Every row gives one point. The points of each table are mixes of a few directions, plus a little noise. Count the directions of each table, and those that both share. Where both have some left over, give the other angles between the two spaces (their principal angles), to ten degrees, smallest first.

First, 7 rows:
[[-0.61  0.47]
 [ 0.21 -0.16]
 [ 0.24 -0.18]
 [-0.14  0.11]
 [ 0.25 -0.18]
 [ 0.34 -0.26]
 [-0.26  0.20]]
Second, 5 rows:
[[ 0.14 -0.11]
 [-0.44  0.34]
 [-0.30  0.23]
 [ 0.43 -0.33]
 [ 0.18 -0.14]]
Directions: first 1, second 1, shared 1

First:
[[-0.07  0.13  0.27]
 [ 0.17 -0.31 -0.64]
 [ 0.02 -0.02 -0.04]
 [-0.19  0.31  0.65]
 [ 0.07 -0.11 -0.25]]
Second:
[[-0.09  0.14  0.47]
 [ 0.02 -0.04 -0.11]
 [-0.09  0.15  0.38]
 [ 0.18 -0.45 -0.02]
 [-0.02  0.19 -0.72]]
Directions: first 1, second 2, shared 1

First (8 x 4):
[[-0.02  0.13  0.43 -0.02]
 [ 0.00  0.00  0.01  0.00]
 [-0.02  0.23  0.71 -0.03]
 [-0.03  0.24  0.75 -0.03]
 [ 0.01 -0.05 -0.16  0.00]
 [ 0.00 -0.08 -0.24  0.01]
 [ 0.03 -0.26 -0.81  0.03]
 [ 0.03 -0.21 -0.65  0.02]]
Second, 8 rows:
[[ 0.01 -0.15 -0.67 -0.10]
 [ 0.02  0.04  0.62  0.28]
 [ 0.06 -0.14  0.34  0.44]
 [ 0.02 -0.04  0.21  0.19]
 [-0.03  0.05 -0.33 -0.27]
 [-0.08  0.23 -0.19 -0.51]
 [-0.09  0.32  0.07 -0.53]
 [ 0.09 -0.30 -0.05  0.51]]
Directions: first 1, second 2, shared 1

First:
[[ 0.17 -0.06 -0.11  0.29  0.39 -0.07]
 [ 0.15 -0.04 -0.02  0.08  0.12  0.01]
 [ 0.40 -0.08  0.01  0.00  0.03  0.06]
 [ 0.24 -0.06 -0.04  0.09  0.13  0.00]
 [-0.97  0.28  0.24 -0.63 -0.91  0.04]
 [ 0.00 -0.02 -0.07  0.20  0.25 -0.07]]
Second, 7 rows:
[[-0.18 -0.12 -0.32 -0.28 -0.15  0.04]
 [-0.02 -0.40 -0.06  0.13  0.10  0.33]
 [ 0.14 -0.12  0.47  0.16  0.33 -0.06]
 [-0.21 -0.11  0.05  0.06 -0.24  0.30]
 [-0.11 -0.26  0.47 -0.57  0.32 -0.37]
 [ 0.13  0.26 -0.60 -0.03 -0.11 -0.14]
 [ 0.26  0.76 -0.01  0.53 -0.21 -0.11]]
Directions: first 2, second 4, shared 1; angles 90

First, 9 rows:
[[-0.26 -0.31 -0.29 -0.35  0.14  0.57 -0.03  0.03]
 [-0.35 -0.22  0.04 -0.52 -0.19 -0.24  0.69 -0.06]
 [ 0.61  0.26  0.19  0.46  0.12  0.25 -0.23 -0.03]
 [ 0.05  0.18  0.28  0.38  0.17  0.12 -0.17 -0.11]
 [-0.17 -0.34 -0.25 -0.63 -0.37 -0.23  0.19  0.02]
 [ 0.16  0.15  0.13  0.23  0.00 -0.13 -0.10 -0.02]
 [ 0.04  0.29  0.20  0.64  0.25  0.11 -0.65 -0.05]
 [ 0.08  0.26 -0.22  0.33  0.26 -0.08 -0.03  0.25]
 [-0.16 -0.24 -0.06 -0.52 -0.36 -0.38  0.30 -0.03]]
Second:
[[ 0.20  0.07  0.46  0.21  0.01  0.22 -0.02 -0.26]
 [ 0.25 -0.06  0.29 -0.10 -0.07  0.25  0.32 -0.19]
 [-0.26  0.30 -0.69  0.26  0.25 -0.58 -0.23  0.55]
 [-0.46 -0.46 -0.74 -0.78 -0.28 -0.21 -0.05  0.24]
 [-0.01  0.05  0.28  0.19  0.01  0.10 -0.23 -0.18]
 [ 0.14  0.21  0.23  0.33  0.13  0.04 -0.03 -0.04]
 [ 0.16 -0.09  0.17 -0.12 -0.09  0.18  0.22 -0.11]]
Directions: first 5, second 3, shared 3

First:
[[-0.35 -0.15 -0.15 -0.06  0.41 -0.21  0.30 -0.07]
 [-0.39 -0.25 -0.11 -0.05  0.47 -0.15  0.25 -0.26]
 [ 0.09  0.43 -0.30  0.21 -0.20 -0.12  0.48  0.62]
 [ 0.50  0.47 -0.01  0.11 -0.60  0.08 -0.11  0.59]
 [ 0.17  0.03  0.06 -0.20 -0.11 -0.10 -0.29  0.18]
 [ 0.01 -0.07  0.15  0.27 -0.11  0.42  0.03 -0.48]
 [-0.11 -0.36  0.26 -0.06  0.17  0.24 -0.30 -0.66]
 [ 0.32 -0.11  0.36 -0.09 -0.31  0.30 -0.61 -0.30]
 [-0.36 -0.14 -0.17 -0.02  0.41 -0.20  0.35 -0.08]
 [ 0.16  0.16 -0.07 -0.18 -0.10 -0.23 -0.11  0.45]]
Second:
[[-0.29  0.14  0.19 -0.01 -0.06  0.50 -0.01 -0.15]
 [ 0.21 -0.26 -0.19  0.27  0.20 -0.07  0.29 -0.38]
 [-0.29 -0.06  0.05  0.12 -0.27  0.16 -0.27 -0.88]
 [ 0.12 -0.05  0.42  0.00 -0.17 -0.17 -0.30  0.49]
 [-0.01  0.31 -0.70 -0.44  0.15 -0.40  0.17  0.26]
 [ 0.22 -0.11 -0.54  0.03  0.26 -0.31  0.35 -0.21]
 [-0.09 -0.02  0.54  0.10 -0.13  0.34 -0.20  0.21]
 [ 0.14  0.05  0.23 -0.07  0.04 -0.06 -0.04  0.66]]
Directions: first 3, second 4, shared 1; angles 40, 70

First:
[[-0.62  0.11  0.42  0.23 -0.25  0.18  0.44 -0.24 -0.01]
 [ 0.48 -0.10 -0.33 -0.16  0.21 -0.13 -0.34  0.19  0.00]
 [ 0.23 -0.05 -0.17 -0.09  0.11 -0.06 -0.17  0.09  0.00]
 [ 0.02 -0.01 -0.01 -0.01  0.02  0.00 -0.01  0.01  0.00]
 [ 0.94 -0.19 -0.65 -0.33  0.39 -0.28 -0.68  0.37  0.02]
 [-0.55  0.10  0.39  0.19 -0.24  0.16  0.40 -0.22 -0.01]
 [-0.71  0.14  0.50  0.25 -0.30  0.20  0.52 -0.29 -0.02]
 [-0.25  0.05  0.18  0.10 -0.11  0.06  0.18 -0.10 -0.01]
 [ 0.44 -0.09 -0.29 -0.15  0.18 -0.13 -0.32  0.17  0.02]]
Second:
[[-0.84 -0.26  0.01 -0.15  0.12  0.16 -0.05 -0.15 -0.22]
 [-0.31 -0.25 -0.04 -0.10 -0.09 -0.13  0.07 -0.18 -0.26]
 [-0.59  0.10  0.12 -0.01  0.36  0.23 -0.10 -0.02  0.35]
 [ 0.78  0.12  0.26 -0.18  0.09  0.54  0.06  0.16  0.00]
 [ 0.33  0.05 -0.28  0.11 -0.36  0.02 -0.05  0.30 -0.40]
 [ 0.55  0.26  0.08  0.04 -0.27 -0.07  0.33  0.17  0.04]
 [ 0.08 -0.02 -0.17  0.29  0.17 -0.75 -0.25 -0.29  0.49]]
Directions: first 1, second 5, shared 0; angles 30

First (10 x 11):
[[ 0.00 -0.04  0.07  0.66  0.03 -0.36  0.23 -0.37  0.05  0.37  0.01]
 [ 0.20 -0.08  0.15 -0.08 -0.11 -0.02  0.04  0.29  0.01  0.20  0.47]
 [ 0.04  0.00 -0.24 -0.78  0.34  0.37 -0.18  0.25 -0.08 -0.33 -0.56]
 [ 0.10 -0.05  0.12  0.00 -0.16 -0.04  0.01  0.17  0.02  0.11  0.40]
 [ 0.13 -0.10  0.09  0.16 -0.01 -0.13  0.10  0.03  0.03  0.25  0.21]
 [-0.05  0.02 -0.20 -0.30  0.30  0.16 -0.06 -0.04 -0.05 -0.20 -0.57]
 [-0.05  0.05 -0.16 -0.53  0.11  0.28 -0.16  0.18 -0.05 -0.32 -0.30]
 [-0.07  0.04 -0.13 -0.08  0.21  0.06  0.00 -0.15 -0.01 -0.10 -0.44]
 [-0.46  0.20  0.31  1.36 -0.77 -0.49  0.16 -0.61  0.10  0.07  0.81]
 [ 0.11 -0.05 -0.02 -0.40  0.07  0.18 -0.11  0.26 -0.03 -0.08 -0.01]]
Second:
[[-0.03  0.06 -0.16 -0.25 -0.19  0.07  0.21 -0.35 -0.12  0.23  0.10]
 [ 0.03  0.13  0.20  0.07  0.00 -0.02  0.04  0.40 -0.50  0.14 -0.30]
 [-0.01 -0.17  0.39  0.15  0.17 -0.32 -0.29  0.39  0.31 -0.35 -0.18]
 [-0.11  0.18  0.58  0.15  0.09 -0.25 -0.18  0.85 -0.46 -0.02 -0.53]
 [ 0.22 -0.16 -0.15  0.12  0.11  0.14  0.09 -0.09 -0.06 -0.01  0.05]
 [-0.41  0.40 -0.36  0.18  0.01  0.29 -0.32 -0.18  0.48 -0.11  0.50]
 [-0.04 -0.23  0.05 -0.92 -0.53 -0.43  0.49 -0.88  0.16  0.33 -0.01]
 [ 0.29 -0.21 -0.36  0.30  0.22  0.31  0.04 -0.16  0.07 -0.10  0.23]
 [ 0.05  0.01 -0.19  0.24  0.14  0.20 -0.09  0.02  0.08 -0.09  0.16]]
Directions: first 3, second 4, shared 0; angles 50, 80, 90

First (11 x 12):
[[ 0.68 -0.30  0.19  0.00 -0.08  0.38 -0.32  0.12  0.01  0.05 -0.14 -0.27]
 [ 0.15 -0.76 -0.22 -0.37 -0.55 -0.30  0.01  0.05  0.07  0.24 -0.13  0.00]
 [-0.06 -0.42 -0.08 -0.21 -0.46 -0.32  0.10  0.09  0.14  0.15 -0.06  0.05]
 [-0.05 -0.42  0.15  0.37 -0.18 -0.05 -0.32  0.71  0.21 -0.13 -0.32  0.14]
 [ 0.30  0.08 -0.19 -0.14  0.03 -0.05 -0.10 -0.15 -0.19 -0.23 -0.03  0.07]
 [-0.19 -0.67  0.15  0.04 -0.32  0.02  0.02  0.33  0.29  0.45 -0.10 -0.14]
 [-0.13 -0.40 -0.06  0.10 -0.12 -0.11 -0.12  0.34  0.08  0.03 -0.17  0.11]
 [-0.19  0.68 -0.20  0.06  0.71  0.21  0.12 -0.45 -0.33 -0.17  0.22  0.06]
 [-0.17  0.75  0.19 -0.01 -0.01 -0.16  0.28 -0.27  0.05 -0.18  0.24  0.04]
 [-0.12  1.18  0.17  0.18  0.66  0.30  0.18 -0.48 -0.19 -0.28  0.33 -0.05]
 [-0.21  0.28 -0.12 -0.04  0.32  0.08  0.16 -0.30 -0.13  0.05  0.16 -0.01]]
Second (11 x 12):
[[ 0.28  0.32  0.02  0.15  0.21  0.11 -0.23  0.06 -0.15 -0.40 -0.07  0.09]
 [-0.76  0.02 -0.20  0.41  0.50 -0.02 -0.03  0.32 -0.06 -0.07 -0.10  0.30]
 [-0.08 -0.22  0.02 -0.17 -0.22 -0.07  0.16 -0.09  0.11  0.28  0.07 -0.11]
 [-1.03  0.04 -0.28  0.58  0.70 -0.03 -0.05  0.44 -0.09 -0.12 -0.14  0.42]
 [-0.42 -0.30 -0.06 -0.06 -0.10 -0.11  0.21  0.00  0.13  0.36  0.05 -0.02]
 [ 0.31  0.15  0.05 -0.01  0.00  0.06 -0.11 -0.04 -0.06 -0.18 -0.02 -0.02]
 [-0.18 -0.10 -0.03  0.00 -0.01 -0.04  0.07  0.02  0.04  0.11  0.01  0.01]
 [-0.77 -0.14 -0.18  0.27  0.32 -0.07  0.09  0.24  0.02  0.12 -0.04  0.22]
 [ 0.48 -0.12  0.15 -0.38 -0.46 -0.02  0.11 -0.27  0.10  0.20  0.10 -0.26]
 [ 1.30  0.28  0.29 -0.41 -0.47  0.14 -0.18 -0.37 -0.06 -0.29  0.06 -0.33]
 [ 0.87  0.07  0.22 -0.38 -0.46  0.06 -0.04 -0.32  0.02 -0.04  0.08 -0.29]]
Directions: first 5, second 2, shared 2

First (8 x 14):
[[-0.01 -0.10 -0.02 -0.01  0.05 -0.14 -0.76  0.17 -0.18  0.35  0.41 -0.05
   0.01  0.29]
 [-0.36 -0.19  0.09 -0.22  0.29  0.16 -0.15  0.62 -0.30  0.00 -0.20 -0.01
   0.21  0.07]
 [-0.05 -0.02 -0.17 -0.56 -0.05  0.16 -0.21  0.52 -0.31 -0.17 -0.07  0.23
  -0.04  0.00]
 [-0.11  0.98 -0.41  0.18 -0.06  0.12  0.33 -0.21  0.26 -0.02  0.55  0.33
  -0.04 -0.19]
 [ 0.22 -0.22  0.26 -0.18 -0.01 -0.03  0.63  0.08  0.11 -0.61 -0.56  0.53
  -0.08 -0.20]
 [-0.23 -0.05 -0.11  0.07 -0.07  0.08  0.10 -0.29 -0.03  0.18 -0.24 -0.61
   0.14 -0.17]
 [ 0.21 -0.32  0.28  0.56 -0.16 -0.41  0.14 -0.90  0.37  0.12 -0.19 -0.35
   0.01 -0.11]
 [ 0.32 -0.06  0.07  0.16  0.01  0.05 -0.04  0.01  0.07  0.14  0.31 -0.08
  -0.25  0.33]]
Second:
[[-0.26 -0.10 -0.04  0.10 -0.09 -0.15 -0.10 -0.40  0.00  0.16 -0.25 -0.41
   0.25 -0.24]
 [ 0.17 -0.08 -0.05 -0.23 -0.21  0.02  0.25 -0.19  0.02 -0.25 -0.30  0.06
  -0.10 -0.19]
 [-0.04  0.04  0.03  0.05  0.07  0.01 -0.07  0.10  0.00  0.06  0.12  0.02
   0.01  0.08]
 [ 0.55  0.30  0.12 -0.14  0.31  0.34  0.12  1.03 -0.01 -0.24  0.76  0.95
  -0.53  0.68]
 [ 0.53 -0.09 -0.07 -0.50 -0.34  0.12  0.58 -0.03  0.06 -0.62 -0.38  0.43
  -0.36 -0.16]
 [-0.37 -0.16 -0.07  0.11 -0.15 -0.21 -0.12 -0.60 -0.01  0.19 -0.42 -0.59
   0.34 -0.38]
 [-0.01 -0.08 -0.04 -0.07 -0.13 -0.05  0.08 -0.21  0.02 -0.06 -0.25 -0.11
   0.04 -0.18]
 [-0.40  0.11  0.08  0.43  0.32 -0.08 -0.49  0.11 -0.04  0.51  0.40 -0.28
   0.27  0.22]
 [-0.16  0.10  0.06  0.21  0.22  0.00 -0.25  0.20 -0.04  0.25  0.31 -0.03
   0.09  0.20]]
Directions: first 6, second 2, shared 2

First, 11 rows:
[[-0.03 -0.30  0.09  0.11 -0.24 -0.09  0.12  0.10 -0.02  0.02  0.39 -0.02
  -0.11 -0.09  0.46 -0.31 -0.10 -0.19]
 [-0.20 -0.03  0.17  0.07 -0.17 -0.41 -0.03  0.49  0.04 -0.14  0.40  0.25
  -0.55 -0.25  0.27 -0.21  0.04  0.10]
 [-0.86 -0.24  0.11 -0.23  0.31 -0.23 -0.02 -0.12 -0.07  0.03  0.34 -0.02
  -0.09 -0.19 -0.12  0.04 -0.08 -0.20]
 [ 1.18  0.09  0.02  0.06  0.07  0.39  0.10 -0.27 -0.09  0.13 -0.66  0.16
   0.28  0.39 -0.23  0.12 -0.04  0.35]
 [-0.48  0.01  0.19 -0.03 -0.38  0.09 -0.09  0.41  0.07 -0.03  0.59 -0.48
  -0.25 -0.14  0.07 -0.19  0.18 -0.33]
 [-1.10 -0.23 -0.58  0.05  0.35 -0.39  0.05 -0.60  0.08 -0.07  0.04  0.08
   0.50 -0.27  0.43  0.07 -0.27 -0.39]
 [ 0.33  0.62 -0.36  0.10  0.01 -0.01 -0.16  0.13  0.08 -0.19 -0.69  0.25
   0.08  0.00 -0.21  0.42  0.20  0.40]
 [ 0.33  0.21 -0.07 -0.15 -0.13  0.31  0.06  0.18 -0.36 -0.05 -0.55  0.22
   0.03 -0.19 -0.07  0.56  0.22  0.27]
 [ 0.94 -0.04  0.37 -0.08  0.02  0.48  0.05 -0.13 -0.05  0.23 -0.20 -0.18
   0.08  0.46 -0.47 -0.07  0.01  0.15]
 [ 0.25 -0.08 -0.04  0.08  0.31 -0.13  0.01 -0.38  0.15  0.07 -0.13  0.12
   0.17  0.26 -0.12 -0.16 -0.21  0.08]
 [-0.35  0.01  0.11  0.04 -0.18 -0.01 -0.10  0.18  0.19 -0.01  0.47 -0.38
  -0.13  0.01  0.00 -0.26  0.06 -0.26]]
Second (8 x 18):
[[ 0.15  0.25 -0.31  0.08  0.17 -0.07  0.11 -0.12  0.01 -0.13 -0.50  0.61
   0.10 -0.12  0.26  0.28 -0.06  0.39]
 [-0.28  0.51  0.19 -0.15  0.46  0.07 -0.05 -0.03  0.35 -0.08 -0.05  0.42
  -0.25  0.09 -0.36  0.12 -0.01  0.51]
 [-0.36  0.24  0.37 -0.56  0.71  0.39  0.15 -0.17 -0.16  0.05 -0.34  0.64
  -0.18 -0.11 -0.55  0.63  0.04  0.59]
 [ 0.26 -0.44 -0.17  0.20 -0.50 -0.11  0.00  0.05 -0.22  0.07  0.16 -0.50
   0.22 -0.04  0.34 -0.24  0.02 -0.51]
 [ 0.37 -0.24 -0.07  0.24 -0.49 -0.16 -0.10  0.22 -0.08  0.03  0.19 -0.50
   0.03  0.07  0.17 -0.30  0.08 -0.37]
 [ 0.17  0.00 -0.34  0.31 -0.22 -0.23 -0.01 -0.02  0.12 -0.08 -0.07 -0.02
   0.15  0.00  0.42 -0.18 -0.07 -0.09]
 [ 0.01  0.19  0.33 -0.24  0.21  0.16 -0.06  0.14  0.00  0.03  0.00  0.10
  -0.26  0.06 -0.48  0.16  0.11  0.27]
 [-0.33 -0.51  0.00  0.12 -0.34 -0.02 -0.01 -0.09  0.03  0.14  0.65 -0.78
   0.22  0.05  0.25 -0.49 -0.07 -0.76]]
Directions: first 6, second 4, shared 3; angles 40

First:
[[ 0.23 -0.32 -0.22 -0.33 -0.36  0.52  0.07 -0.38 -0.26  0.28  0.03 -0.24
  -0.26  0.30  0.05  0.84  0.37  0.02]
 [ 0.00  0.10  0.18  0.37  0.00 -0.08 -0.03 -0.13  0.20 -0.17 -0.36  0.11
   0.27 -0.30 -0.08 -0.31 -0.10 -0.05]
 [-0.02  0.03  0.03 -0.02 -0.07  0.13 -0.51  0.53 -0.01 -0.23  0.21  0.04
  -0.03 -0.35 -0.08 -0.01 -0.25 -0.01]
 [-0.07 -0.14  0.25  0.37  0.18 -0.10 -0.08  0.36  0.11 -0.35 -0.11 -0.17
   0.17 -0.33 -0.15 -0.47 -0.19 -0.32]
 [ 0.29 -0.13 -0.32 -0.54 -0.54  0.65 -0.24 -0.32 -0.33  0.33  0.15 -0.04
  -0.33  0.24  0.09  1.09  0.31  0.24]
 [ 0.37  0.65  0.23  0.11  0.02 -0.21 -0.19 -0.23 -0.34 -0.23 -0.65  0.30
   0.18 -0.01  0.02 -0.40 -0.11  0.01]
 [-0.20 -0.12 -0.19 -0.12 -0.10  0.09 -0.01  0.02  0.24  0.20  0.34  0.08
  -0.07 -0.03  0.04  0.27  0.01  0.21]
 [ 0.24  0.00  0.09 -0.14 -0.06  0.21 -0.39  0.39 -0.41 -0.25  0.00 -0.17
  -0.14 -0.06 -0.07  0.08 -0.08 -0.21]
 [-0.54 -0.07 -0.01  0.15  0.60 -0.72  0.69  0.13  0.44  0.15  0.36  0.00
   0.08  0.25  0.09 -0.71 -0.08  0.00]
 [-0.31  0.00 -0.04  0.15  0.32 -0.48  0.69 -0.38  0.36  0.26  0.02  0.08
   0.12  0.28  0.10 -0.37  0.11  0.09]]
Second:
[[ 0.18  0.09  0.40  0.05  0.22 -0.20 -0.37  0.46 -0.31 -0.18 -0.05  0.17
   0.03 -0.19  0.06 -0.47 -0.29 -0.15]
 [ 0.04 -0.12 -0.10  0.12 -0.09  0.19  0.14 -0.04 -0.02 -0.25 -0.18 -0.43
   0.02  0.01 -0.20  0.09  0.15 -0.27]
 [ 0.08 -0.18  0.11 -0.22  0.15  0.02 -0.20  0.47 -0.35 -0.02  0.30 -0.11
  -0.23  0.10  0.07 -0.01 -0.09 -0.15]
 [ 0.02  0.31 -0.29 -0.14 -0.25  0.14 -0.10 -0.15  0.03 -0.07 -0.06  0.03
   0.00  0.02 -0.07  0.26  0.07  0.18]
 [-0.01 -0.06 -0.32  0.02 -0.63  0.65 -0.34 -0.26  0.32 -0.01 -0.05  0.01
   0.06 -0.38 -0.16  0.76  0.11  0.24]
 [-0.58  0.16 -0.47  0.34 -0.03 -0.20  0.58 -0.44  0.95 -0.01  0.01 -0.05
   0.30 -0.11 -0.20 -0.11  0.11  0.26]
 [ 0.33 -0.51  0.40  0.17  0.22 -0.06  0.68 -0.63 -0.38  0.25 -0.52 -0.31
   0.01  0.47  0.14 -0.10  0.37 -0.43]
 [ 0.08  0.56  0.23 -0.45  0.50 -0.71 -0.17  0.42 -0.48  0.22  0.32  0.62
  -0.20  0.37  0.39 -0.59 -0.33  0.28]
 [-0.13 -0.25  0.03  0.08 -0.11  0.18 -0.21  0.17  0.23  0.05  0.23  0.07
   0.03 -0.31  0.00  0.17 -0.10  0.07]]
Directions: first 5, second 6, shared 5
